Rows are points. Each copy is the shape, with its points in the same order, turned, moved and blurred by noise. Some copies are also mirrored. Which?
In the rows, zero is written as 128.

Shape, 7 rows:
[[102 152]
 [144  91]
 [153 107]
 [155 151]
 [106  67]
 [133 152]
 [121 147]]
Copy 1 (7 x 2):
[[120 164]
 [134  86]
 [150 112]
 [160 153]
 [ 88  89]
 [145 153]
 [137 153]]
Copy 1 is: only turned
Copy 2 (7 x 2):
[[169 135]
 [ 95 120]
 [101 140]
 [132 169]
 [108  74]
 [139 160]
 [157 143]]
Copy 2 is: mirrored

Shape:
[[136 135 131]
 [118 107 134]
 [133 173 132]
 [ 91 158 160]
 [141 138 157]
 [164 106 129]
 [159  98  71]]
Copy 1 (7 x 3):
[[146 123 118]
 [110 125 118]
 [176 109 113]
 [142  68 120]
 [148 114 144]
 [131 160 136]
 [127 187  82]]
Copy 1 is: mirrored
Copy 2, 7 rows:
[[133 147 143]
 [120 121 159]
 [126 180 134]
 [ 93 179 178]
 [144 156 163]
 [156 115 141]
 [136  92  91]]
Copy 2 is: only turned
Copy 3 (7 x 3):
[[114 132 144]
 [105 135 169]
 [ 92 125 106]
 [ 59 116 133]
 [106 105 136]
 [153 127 157]
 [165 185 159]]
Copy 3 is: mirrored

Shape, 9 rows:
[[119  97 135 124]
 [ 95 173 105 106]
 [107 100 139 173]
 [136  76 130 116]
 [145  99 158 100]
 [104 123 136 100]
 [161  77 182  84]
 [124 129 119 139]
 [ 96 142 129  78]]
Copy 1 (9 x 4):
[[100 122 140 116]
 [151 118  93 173]
 [ 68 144 147 147]
 [ 94 119 143  92]
 [130 111 171  99]
 [129 102 134 135]
 [133 104 192  72]
 [114 145 124 134]
 [148  94 116 144]]
Copy 1 is: mirrored
Copy 2 (9 x 4):
[[124 106 141 103]
 [102 154  85 138]
 [ 98  86 158 148]
 [139  84 146  87]
 [153 123 148  93]
 [113 135 126 100]
 [169 128 172  70]
 [121 113 127 137]
 [111 168 108  91]]
Copy 2 is: only turned

Shape (10 x 6):
[[129 143 150 128 123 136]
 [105 127 121 146  89 136]
 [143 165 125 186 134 107]
 [110 127  88  84 150 125]
 [ 78 222 201  91 160 189]
 [ 94 145 130 130 124 153]
 [131 135 138 111 131 122]
 [ 99 151 126 124 108 107]
 [155 121 123 141 132 131]
 [ 76 133 148 144 134 122]]
Copy 1:
[[118 130 135 151 114 138]
 [110 109  93 166 116 110]
 [156 165 129 183 139 103]
 [ 92 141 103  87 146 116]
 [ 19 178 195 166  85 161]
 [ 82 132 115 157 126 127]
 [120 131 133 125 123 130]
 [103 123 127 144 118  90]
 [146 140 109 140 137 143]
 [ 88 115 141 165 150 110]]
Copy 1 is: only turned
Copy 2:
[[131 125 146 141 133 132]
 [109 123 110 140 110 114]
 [172 146 141 116 105  88]
 [117 123 101 102 188 142]
 [ 77 197 228 132 151 181]
 [100 134 136 117 127 138]
 [135 115 137 137 154 133]
 [111 139 125 138 147  99]
 [165 108 122 127 126 133]
 [ 97 114 158 114 130 100]]
Copy 2 is: mirrored

Shape:
[[118 120 162 145  97 115]
 [151 121 131 204 222 144]
 [150 126 151  99 100 117]
 [114 142 157 115 162 148]
 [111 110 164 105 114 125]
 [122  92 121 115 116 160]
 [123 120 150 127 102 105]
 [115 110 118 102 109  82]
 [118 125  75 139 114 156]]
Copy 1, 9 rows:
[[129 114 151 132  93 111]
 [168  92 137 210 189 185]
 [159 141 150  91 108 124]
 [122 127 163 117 164 152]
 [126 109 153  99 122 110]
 [130  98 105  94 123 142]
 [137 128 149 120 103 105]
 [146 144 118 110 126  79]
 [121 138  73 131 122 154]]
Copy 1 is: only turned
Copy 2 (9 x 6):
[[120 110 158 144  91 124]
 [154 133 139 186 220  84]
 [121 142 138 128  91 162]
 [110 135 159 112 161 133]
 [101 111 159 126 111 157]
 [137  86 119 119 133 160]
 [109 120 142 143  90 135]
 [ 79 118 103 146  94 149]
 [142  93  81 106 132 114]]
Copy 2 is: mirrored
Copy 3:
[[ 99 109 168 156  96 134]
 [164 118 104 232 174 172]
 [136  98 164 108 105 129]
 [128 140 162 141 154 170]
 [100 105 171 122 131 145]
 [102 103 115 117 122 164]
 [112 109 166 137 106 115]
 [107 117 140 114 125  85]
 [117 144  85 134 100 142]]
Copy 3 is: only turned

Shape, 13 rows:
[[127 140 108 120 150  82 114  93]
 [127 125 109 130  97  82  99 161]
 [148 101 109 145 152  99  74 160]
 [180 153  89 153 134  77 101 136]
 [104 131 148 130 127  83 127  86]
 [147 167 149  99 145 155 150 114]
 [119 100 151 167  94 151 148 142]
 [152 132 155 105  83 136 146 146]
 [146 159 156 143  79 149  95  91]
 [117  97 131  97 149  94 108  90]
 [164 138 114 168  75 138  78 132]
 [110 147 100 125 142 107 133 108]
 [142  87 125 120 126 144 110 105]]
Copy 1:
[[105 134  82 161 100  98 106  86]
 [108 149 125 126 122  71 114 143]
 [141 131 109 165 100  66 148 151]
 [131 179  67 157 119  91 112 144]
 [ 98 141 121 141  87 117 112  66]
 [149 120 124 169 139 169 103  96]
 [126 148 160 109 107 145 173 119]
 [159 139 153 107 135 144 101 121]
 [111 133 134 133  76 178  95 148]
 [127  99 111 150  86  88 115  67]
 [122 151 114 118  92 137 122 190]
 [ 92 130  92 152 133 122 128  90]
 [147 100 114 128  90 124 145 108]]
Copy 1 is: only turned
Copy 2 (13 x 8):
[[122  94  98 146 103 176 126 104]
 [175  89 116 143 102 112 108 137]
 [172  81 149 158 150 152 121 140]
 [186 123 100 174 130 160 125 111]
 [101  93 121 141  76 143 107  97]
 [101 159 113  89 128 151  98 112]
 [103 132 165 145 117  74 117 128]
 [140 134 125 100 121  84  84 105]
 [101 135 109 160 126 110  46 116]
 [103  60 123 120 115 154 117  99]
 [149 124 112 191 153  96  71 136]
 [116 112  95 134  98 152 136 124]
 [101  86 130 132 158 119 111 111]]
Copy 2 is: mirrored
Copy 3:
[[141 146 107  67 127  92 115 113]
 [102 143 131 107  63 110 103 124]
 [136 159  77 118  82 122  80 116]
 [125 200  98  90  79 117 126  84]
 [138 121 139  88 140  77 112 104]
 [133 171 150  97 174 156 133 140]
 [119 113 142 181 125 130 134 105]
 [118 140 182 120 116 160 116 119]
 [ 93 159 156 121 160 132  86  65]
 [159 104 114  74 131 114  88 127]
 [ 84 164 122 139 102 139  98  57]
 [115 140 111  81 137 107 141 132]
 [139 114 102 108 138 155  98  99]]
Copy 3 is: only turned
Copy 4, 13 rows:
[[161 142  81 106 146 127 150 145]
 [137 140 119 186 125 131 153 164]
 [116 122 112 156 177 149 121 167]
 [146 168  98 175 184 125 149 132]
 [164 128 119  91 122 115 169 143]
 [127 171 128  94 121 130 122  80]
 [109 100 169 141 115  89 126 118]
 [136 152 168 144  93 126 118 108]
 [151 112 155 132 131 147 176  68]
 [169 116 110  90 127 149 123 161]
 [133 105 141 192 156 141 161  92]
 [130 136  85 113 123 109 144 125]
 [150  96 134 123 133 146 103 122]]
Copy 4 is: mirrored

Shape (15 x 9):
[[143 168  81 127 152 160 106 121 139]
 [147 140  69 153 125 135 103 115 110]
 [182 142 112 130 145 100 110 118 167]
 [184 163 143 196 129 165 126 133 125]
 [141 163 124  93 116 111  80 151 101]
 [129 113 125 132 174 129 116  76 121]
 [144 146  90 162 170 113  83 160 115]
 [146 110 177  81 106 142 139 111 127]
 [119 139 174 137 100 146 123 117 189]
 [143 136 144 121 121  93  97 128 137]
 [112 134 127 100 140 109 119 120 137]
 [ 97 149 144  82 136 130  91 140 155]
 [158 146 102  59 113 158 100 212 152]
 [153 157 128 116  91 119 143 105 110]
 [ 98 142 134 140 185 136 121 144 140]]
Copy 1 (15 x 9):
[[136 116  99 122 123 149 155 182 171]
 [102 104  99 120 142 133 151 199 128]
 [116 134 100 123 136  79 140 145 169]
 [133 123 165 175 163 101 146 199 167]
 [103 115 107 108 155 155  73 161 154]
 [100 102 146  77 134 126 180 138 136]
 [ 62 148 106 133 125 148 143 181 167]
 [152  79 156 109 165 128 102  92 132]
 [170 142 167 129 116  96 111 131 110]
 [105 133 127 110 143 105 103 137 138]
 [120 130 120  95 135 144 127 122 125]
 [136 136 121  94 102 163  93 115 144]
 [143  91  66 171 108 165  74 125 171]
 [152 107 122 109 185 122 117 152 125]
 [113 156 150 124 111 162 163 131 146]]
Copy 1 is: mirrored
Copy 2 (15 x 9):
[[124 170 114  92 137  83 100 112 109]
 [125 143 103 139 130  80  82 111  91]
 [124 142  84 128 163  89 109 160 148]
 [147 155 117 126 189 156  61 114 115]
 [175 149 142 146 134  79 148 141 107]
 [111  93  89 107 163  90 133  92 115]
 [150 151  78 118 146  98 113 147  62]
 [142  91 154 131 134 126 146 114 176]
 [129 160 103 136 143 158 147  96 182]
 [147 132 103 155 151 105 148 140 135]
 [117 128 114 128 130  98 164 126 125]
 [149 158 118 111 120 103 187 115 139]
 [181 173 152  93  72 105 127 179 142]
 [116 132 159 165 149 103 115 120 137]
 [120 143  93  87 145 135 158 117  91]]
Copy 2 is: mirrored
